Each row of a before or after table is a point. The points were changed in one or more steps. Then noise was added and the rows were shuffled. The steps act on columns, c1 being the first. Write out the steps. A step turns or swaps two columns, mirrors them in a line or flattens them onto one, adds a multiple of one to another, or multiplies or shifts one. Angles are multiples of 10 degrees, from the lower column toward the higher: turns from -170 to 170, lines from 10 to 170 but not 90. Use the fewest steps. Two steps may share a column if one is a turn and the other turns, adds or multiplies; they go together, in the order done. Otherwise the lowest column goes first.

Before:
[[-29 -20 -18]
 [ 15  25  -8]
 [-67  27 -23]
 [ 22  33 -19]
 [ 23  30 -33]
 [-31 -22 -27]
 [ 47   9  -5]
 [-60 -19 -51]
 [ 67   4  25]
 [ 32  41 -14]]
After:
[[ 12  14 -16]
 [ 34   6  -8]
 [ 16  23 -25]
 [-45  23 -26]
 [ 52 -11  14]
 [ 23  25 -28]
 [-22   5  -9]
 [-39  13 -18]
 [ 16  31 -31]
 [-22   0   1]]
Steps: multiply c1 by 0.7; flatten c2 and c3 onto the line at 130 degrees

Before, 8 rows:
[[  5  52  34 -13  27   6  10  15 -19]
 [ 35  35 -13  10  21  10  -6  22  27]
 [ 19  56   1  21   8   4 -40   3  16]
 [-34 -20 -11 -24 -74  -4 -11 -24  23]
 [ 40  46   0 -35  31   0 -12  17 -24]
 [ 39  13 -22  15  -7 -80   5  30   1]
 [-33  52 -20  21  27  -3 -10 -51  20]
 [-11  14 -10  24  14  -1   9 -72 -41]]
After:
[[-33 -20 -11 -26 -73  -5 -11 -22  23]
 [ 19  56  -5  21   9   4 -40   6  16]
 [  4  52  39  -2  26   5   9   2 -19]
 [ 38  14 -14   6  -5 -80   5  35   2]
 [ 41  46  17 -32  31   0 -12  12 -24]
 [ 36  35  -8   5  21  10  -6  27  26]
 [-33  51 -41  13  27  -3 -10 -40  20]
 [-11  14 -42  20  13   0   9 -61 -40]]
Steps: turn c3 and c4 by 20 degrees; turn c3 and c8 by -20 degrees

Before, 11 rows:
[[  3  33 -32  35  -5 -34  42  31   4  48 -21 -38  -9 -38]
 [-10 -48 -37 -15  -8  33  29  48  32  -7 -32  22  -5  -3]
 [ 19 -40  20  40  15  33  29 -16  -2 -38  -8 -31  59 -28]
 [-46  -7  -7   0  37 -16  48  -4  28  49  45 -25 -14  18]
 [ 20   6 -63 -12 -21 -39  44  51 -13  33  36  16  39  33]
 [ 32  23  16   5  10  31  75  -6  12 -10  23  -8 -13 -36]
 [-16 -43 -52   4  37 -20   7 -15  26 -23 -11  -1  34 -31]
 [-23 -36 -46 -23  27   7  25  14 -14 -18 -40   8  37  -8]
 [-24  -5 -58  12 -13  20  18   1   2  30   2 -51 -18  26]
 [ 16 -42 -14  -1  19 -34  79 -25  30 -12 -19  27   4 -27]
 [-47  23   3   7  39 -42   8   3   2 -22   3  11  17  20]]
After, 11 rows:
[[-12 -37 -42 -32 -12   7  23  13 -53  -3  31 -28  -6  -3]
 [-19 -26 -45 -27  -6  28  27  19  -3  34  36 -15  35  -8]
 [ 16 -48  21  33 -29  20  30 -14 -19  33  13  29  60 -25]
 [ 18  18 -17  12   0  36  80  -8 -40  21  17 -30   2 -25]
 [  3  44 -35  12  39  -8  48  -7   9 -27  24  37 -12 -40]
 [ 28 -12  15   2  -3 -39  79  -5   7  11 -19   9 -12 -34]
 [-54  47  -2   4  -1   4   6  -3  15  44  -3 -11  16  19]
 [ 25  31 -64 -36  18  21  44  20  17 -35 -41  -8  40  34]
 [-24 -16 -59   8  18  -1  18  -5  -4 -25   2  52 -20  23]
 [-15   9 -53  10  -2  32   4  -8 -48  50   9   2  31 -38]
 [-45  12  -6   1  61  -2  51  -3 -29   3 -43  28 -15  19]]
Steps: turn c2 and c9 by 150 degrees; turn c2 and c6 by 120 degrees; flatten c4 and c8 onto the line at 150 degrees; mirror c5 and c10 in the line at 30 degrees; turn c11 and c12 by 170 degrees
